Every row gives one point. A path goes straight from each point to the next, and from the last back to the first. The post is the endless flat space through its rows: a point in 2 columns, a line in 3, a plane in 4, and so on, so that a path can go around it. How many times does the path go around the post? Going back the other way cancels.
In the rows, 128 means zero.

Post, one row:
[[111 122]]
Path:
[[169 126]
 [125 103]
 [ 80  80]
 [ 72 128]
 [113 184]
 [ 65 138]
 [ 74  97]
 [ 62 129]
 [ 82 181]
 [137 133]
 [118 156]
 [ 71 152]
 [ 33 124]
 [ 99 138]
 [137 142]
 [137 109]
 [115  91]
 [ 67 109]
 [ 61 152]
 [145 176]]
Times around: 2

Post:
[[172  92 215  73  74  60 157  37]
 [ 93 140 131 128 135 149 116 155]
 [140 178 119 118 154 112  35 147]
 [114 165 102 149 112 155 116 107]
 [116 160  86 137  92 118 144 154]
 [112 109 168 201 125 126 129  89]
 [126 175 109 171 136 180 131 181]]
Path:
[[103  97 127 200 120 162 128  88]
 [106 103 100 189 199 118  60 116]
 [121 185  92 201 133 134 129 110]
 [140 159 210  68 132  95 107 137]
 [102 173 127 150  97 167 115 130]
 [124  95 170 138 110 107  65 127]
 [151 119 109 128  94  74 106  96]
 [117 144  58 210 147 146 136 159]
 [134 138 166 189 135 111 184 141]
 [149 165 172 110 101  97 127 142]
 [111 174 144  68  91 141 119 167]
 [116 166 112 201 142 171  36  85]
 [ 98 148 159  78  80  67  88 206]
 [ 99 150 172  74  76  92 127  92]
 [ 98 113 163 183 121 106 197 116]
 [122 150  92 137 133 102 107  84]
 [ 90 167 149 135 137 144 120 116]
 [ 98 117 200 169 135 113  85 109]
 [114 143 144  92 101 184 131 248]
 [117 115 152 215 135 230 178 160]
 [201 120 119 118 147  37  89 116]
 [143 111 169 171 102  83 143  38]
 [ 95 192 139 119 132 128 123 164]
 [ 52 184 119 169  81 215 130 148]
 [ 92 119 151 160 109 150 130 109]]
Times around: 3

Post, 13 rows:
[[141 100 110 154 100 165 121 151 149 119 166 170 105  63]
 [139 114 128 123 180 167 130 145 196 135 136 107 110 112]
 [112 179 149 153 105 130 141  82 105 127  52 119 188  96]
 [100 107 115  67 132 107  98 158  69 145  68  73 121 158]
 [132 133 154 197 156 130 135 144 134  80 114 146 156 132]
 [180 112 151 165 128 107 147 114 136 110 127 104 181 109]
 [166 138 156  43 138 167  86 138  84 207 109  89 100 134]
 [105  94 152 181 105 181 119 127 104 109 108 113  91 127]
 [ 54 107 102 140 148 110 102 120  93 130 155 111  79 146]
 [124 134 159 161  91  66 132 145 150 162 126 119 107 146]
 [138 194 139 135 141 165 106 141  92 140 101  75 104  97]
 [101 103  83  64 132 114 166 147 121 175 130 131 110 140]
 [197 135 186 126 110 102 139 125 136 122  80 129 128 111]]
Path:
[[170  96 163  73 116 133 137 130 105 131  90 136 127 151]
 [138 135 118 105 156 137  67 130  75 149 143 148  71 168]
 [ 97  88 128 225 134 177 146 101 197 132 111 120 143  97]
 [158 158 140 147 125 160 128  53 124 166 100 123 196  79]
 [148 108 125 153 136 126 134 113 155  89 133 107 132 121]
 [121 154 152 112 172 111 146 104 162  86 100 100 116 148]
 [ 80 100 134 169 198 124 103 129 114  47 118  85  90 100]
 [160 120 145 123 157 139 154 141  97 145  63 125 183 112]
 [103 165 112 166 109 101 156  92 102 162 116 130 106 122]
 [133 201 119 144 161 107 146 166 128 148 118 114 149 151]
 [ 92 193 129 121  69   7 133 111 156 172 102  48  86 117]
 [127 131 153 110 168  99  94 166 119 159 138  59 144 132]
 [138 136 172 116 138  79 139 141  97 184  85  83 163 126]
 [ 97 102 123 168 141 122 120 126 109 113  76 141 169 121]
 [129 128 107 150 138  97 153 111 117 145 100 122 145 135]
 [188 131 164 127 156 137 124 148  89 204 150 111 126  99]
 [144 166 165 171 149 102 136 132 144 152 161 120 126  84]
 [162  68 162 134 159 132 105 148 135  94 150  96  94 142]
 [186 154 127  86  55 158 141 102 106 167 119 142 158 119]
 [162 110 121 154  48  36 143  74 165 105  80 109 111  83]
 [106  89  99 157 107 207 135 144  49 170 131 135 106  99]
 [150 101 134 140 139 124 155 110 102 124 125  78 164  93]
 [143 164 150  96 109 124 131 125 110 162 150 105 110  80]]
Times around: 0

Post:
[[ 78  82 130  95 171 184  94 132 154 101 122 140 122 148 135 168 157  99]
 [164 128  95 119 154 139 118  50  57 134 150  83 142  86  75  87 117 185]
 [152 116  69 134 180 172 127 120 123 119 192 101 111 110  94 131 116 149]
 [ 99 102  87 169 154 191 143  95 145  90 143 143  96  92 143 175 129 145]
 [ 70 137 124 127 151 115  87 118 127 167  77  76 133 109  95 126 144  98]
 [167 110  55 158 129 195 134  97 129  84 141 106  84 125 123 108 130 142]
 [145 143 157 135 137 126 102 133  92 179  87 122 126 123 107 133 163 145]
 [139  90  83 169 160 141  88 119 160  75 164 161 128 124 134 149 132 122]
 [115  98 160 122 161  96 142 127 129 176  95  99 132 147  97 126 161 110]
 [145  93 103  94 128 151  91 116 156 109 135 148 101 101 167 181  91 130]
 [100 151 157 142 150 103 121 125 102 139 114 111 113 179 122 136 131 123]
 [ 97 121 126 130 126 120 132 143 115 130 117  92 171 133 111 128 143 138]
 [ 92 106 113 130 117 135 128 122 118 121 151 147 105 100 129 121 153  81]
 [116 147 166 116 165 146 124 103 112 158  97 110 168 111 144  87 138  94]
 [117 161  94 153 133 104 120 107 119 189 107 125 126 168 106  82 159 191]
 [138 107 109 129 140 177 132 118 183  58 181 162 115 116  95 129 113 148]
 [ 75 101 185 131 109 137  84 119 154 142 131 108 126 130 162 147 156 113]]
Path:
[[133 135  89  89 154 138 116 113  99 146  69  66 114 133  71 165 137 149]
 [113 152 128 149 127 140 159 126 122  89 126  97 111 183 132  93 174  98]
 [107 115 130 113 156 144  74 123 115 131 106 132 119 198 166 174 173  84]
 [149  92 114 140 133 121 101 106 113 103 131 111 153 109 146 153  98 117]
 [124  66 107 114 160 112  80 173 144 151 119 192 112 130 141 203 127 139]
 [ 57  74 108 101 179 155 130 129 101 133  91  80 112 102  91 109 170  86]
 [167 174 134 130 151 124 108 129  67 159 143 140  97 152 114 100 154 147]
 [122 120  85 121 153  80 114 135 165 120 153  83 139 170  76 113 142 101]
 [127  97 131 122 109 144 120 132 144 147 114 122 140 140 115 138 156 161]
 [178  93  89 149 127 141 143 105  87 134 102 104 121 114 111 123 135 148]
 [193  87 125 150 108  81 124 151 139 116 136 125 116 165 152 128 111 165]
 [141 115  85 117 105 128 108 146 166 113 100 130  92 104 177 162 118 116]
 [121 120 106 134 185 111 121 127 104 162 124 100 141 111 122 150 156 100]
 [129 109 133 128 130  92 126 100  75 197  71  81  62 209  75 114 189  88]
 [100 126  98 178  51 144 159 129 103 151 115 102  93 125 127 119 123 153]
 [124 125 134 108 184 128 123 170  84 132 122 149 108 168 106 183 106 163]
 [147 138  53 143 139 147   7  93 134 123 130 118  90  79 181 150  92 205]
 [114 151 122 191 144  94  79 130 165 122 145 139 117 152  95 127 174 149]
 [ 94 108 120  78 192 198  70  98 103 125  67 118 142  84 115 204 142  53]
 [ 86 125 133 104 134 150 113  65 131 122 150 110 155  57 119 121  88 123]
 [ 56 122 151 197 192 161  86 132 138 141 134 114 155 132  83 113 199 105]
 [ 60 112  99 132 109  91 138  88 116 141 143 104 100  97 109 116 128 142]
 [134 135  83 148 160 161 128  77  95 141 147 149 106 100 147 116 175 168]
 [155 140 101 127 107 186 151  73 114 113 137 136  94 114 122  80 142 149]
 [122 167 124 158 170 236 106  77 130  85 111 137 117 177 139 124 124 149]
 [112 105 125 129 187 119 107 118 110 104 133 156 157 174  97 116 135 108]
 [142  98 105 132 196 167 128 109  93 106  86  59 130  64  80 175  79 171]
 [107 108  70 146 155 133  98 112 130 156 107 109  98 130 123 109 124  63]
 [132 122 105 130 135 133 124 104 109  96 179 114 119 115 124 148  94 114]]
Times around: 4

Post, 17 rows:
[[136 145 119  95 121 107 127  87  91 131 170 155  97 122 105  63 162 104]
 [166 186 123 167  84  80 192 119  97 145 178 108  85 117  58 107 151 136]
 [ 81 106 155 103 159 194 149 157 157 143 132 105 143  91 125 129 109 114]
 [170 163 129 182 122 105 132 106 101 112  93 144  87 131 100 113 123 136]
 [184 160  98 188 109 105 140 118 113 152 126  83 116 137  93  43 144 169]
 [ 92  97 130  68 125 151 172  98 163 150 100 130 159  79 106 107  97  61]
 [133  93 112  72 129 196 196  95 143 127 116 165 152 152  94 130 158 100]
 [121 137 119 190 108 106 115 201 152 105 127 172 146 141 146  86  99 172]
 [142 179 101  89 138 142 184 157  75 129 143 134 129 130  94  85 108 115]
 [112  93 119 190 182 136 167 176 163 116 143 193 181  95 205 119  99 155]
 [120  96 139  94 153 188 122 127 146 188 118 195 166  96 131 148 111  87]
 [110 148 120 157  91  89 152  84  60 130 170 137 137 151  86  90 145 154]
 [109  81 128 172 177 119 145 162 150 138 148 156 139 163 192 140  70 119]
 [148 104 170  66 134 159 151  95 183 143 121 152 170 108 177 162  92 107]
 [168 113 147 152  75 107 159 117  42 159 137 116  77 129 107  70 140 142]
 [ 94  74 134  75 159 118 150 123 147 157  97 149 139 106 122 150 106 126]
 [115 175 137 171 107 107 165 103 102 146 129 159  77 168 118  70 127 164]]
Path:
[[ 30 123  95 146 135 131 150 203 180 104 131  37 135  78  67  85 111 126]
 [ 94 115 134 188  91  96 199 159 120 185 111  72 116 146  68  99 152 173]
 [134  95 114 104 159 154 129 201 195 195 118  28 160 113  66 101  75  78]
 [141  59 122 110 161  99 144  83  86 166  61  94 135 152 130  90  76 138]
 [102  53 155 113 123 140 131  71 106 135 162 192 124  77 183  96 130 127]
 [100 105  74  94 152  84 221 137 101 101 112 118 102 179 102 127 116 126]
 [183 172  98 180 170 200 140 159 124 131  72 178 143 172 119  74 157  92]
 [178  55 156 138 170 157 147  91 159 126  62 100 169 115 102 148 112 105]
 [ 93 124  97 120 105 115 184 141 103 122 175 164  86 169  92 107 101 146]
 [184 139 108 108 112 122 209 157 125 117 146 125 111 107 102 163 115  82]
 [166 204 132 134 124 187 196 158 124 168 125 161 126 180 155  74  94 107]
 [141 129 159  98 165 155 118 168  68 182 136 148 127  97 121  86  97  94]
 [211 119 115  84 104 115 138   7 152 132 160 163 140 113 154  71 135 122]
 [ 89 120 111 150 184 171 149 192 124 119  83 127 100 177 115 213  78 150]
 [ 87 177 135 119 142 128 195 102 137 144 138 176 120 100 101 148 170 105]
 [139 143 157 152 173  78 156 192 143  73 173 140 137 118 245 104  60 119]
 [131 186 143 115  90 133 174 187 154 149 118  59 125 123  39  57 119 148]
 [171  94 116 101 128 161 106 121 108 153 156 166 165 108 132  98 111  71]
 [150 123 114 151  95 133 203 104 143 144 186 121  67 216 149  92 129  99]
 [227 124  94  49 106 122 200 142 118 125 109 133 171 173 168  83 107 114]
 [ 99 128 134  95 182 220 153 188  90 165 135 121 161 105  74 105 127 124]
 [126 165 138 125  99 136 201 141 121  39 168 105 139 144 135  89  86 158]
 [119  68 100  49 114 152 217  91  50 146 117 221 123 135 131 115 134 104]]
Times around: 5
